Each point is reached from the start by the listed moves, each made once or not at all, plus a little noise. Is the number of moves made odd or even? Then give how often each move was made.

Moves:
(1): [0.08 0.01 0.33 0.40 0.81]
(2): [ 0.07 -0.08 -0.40 -0.22 -0.29]
Start: [-0.08 -0.11  0.16  0.19 -0.11]
Points:
[-0.02 -0.19 -0.26 -0.02 -0.40] -> odd (0, 1)
[ 0.01 -0.12  0.48  0.59  0.66] -> odd (1, 0)

Moves:
(1): [-0.27  0.07 -0.35  0.00 -0.05 -0.04  0.07 -0.05 -0.05 -0.06 -0.04]
(2): [ 0.16  0.02 -0.05  0.07 -0.28  0.28  0.25 -0.17 -0.21  0.19 -0.08]
(3): [ 0.17 -0.02  0.47  0.04  0.01  0.36  0.05 -0.25  0.00 -0.09  0.14]
(4): [-0.25  0.08  0.07 -0.04 -0.23  0.09  0.05 -0.11 -0.22  0.31 -0.04]
(5): [ 0.11 -0.26  0.39 -0.22  0.01  0.37  0.05 -0.01 -0.28 -0.09 -0.06]
(6): [-0.16  0.07 -0.48  0.01 -0.05  0.05  0.23 -0.31  0.12  0.61 -0.18]
(7): [ 0.00  0.21  0.24  0.06 -0.09 -0.09 -0.04 -0.30  0.10 -0.06 -0.11]
(8): [-0.07  0.40 -0.44 -0.30 -0.11 -0.22  0.00  0.06  0.18 -0.12 -0.03]
Start: [ 0.02  0.33  0.23 -0.10  0.18 -0.05  0.07 -0.06  0.09 -0.09 -0.11]
Points:
[-0.31  0.19 -0.19 -0.33  0.06  0.34  0.45 -0.44 -0.12  0.39 -0.40] -> odd (1, 0, 0, 0, 1, 1, 0, 0)
[-0.42  0.41  0.58 -0.30 -0.20  0.32  0.19 -0.54 -0.34  0.01 -0.36] -> even (1, 0, 0, 1, 1, 0, 1, 0)
[-0.39  0.27  0.31 -0.30 -0.13  0.80  0.52 -0.76 -0.31  0.57 -0.27] -> odd (1, 0, 1, 1, 1, 1, 0, 0)
[ 0.12  0.93  0.49 -0.31  0.00  0.01  0.07 -0.57  0.39 -0.37 -0.13] -> odd (0, 0, 1, 0, 0, 0, 1, 1)
[-0.19  0.84 -0.50 -0.51 -0.42  0.28  0.65 -0.82 -0.05  0.37 -0.63] -> even (1, 1, 0, 0, 1, 1, 1, 1)
[-0.16  1.07 -0.36 -0.25 -0.40  0.29  0.64 -1.07  0.22  0.37 -0.37] -> even (1, 1, 1, 0, 0, 1, 1, 1)
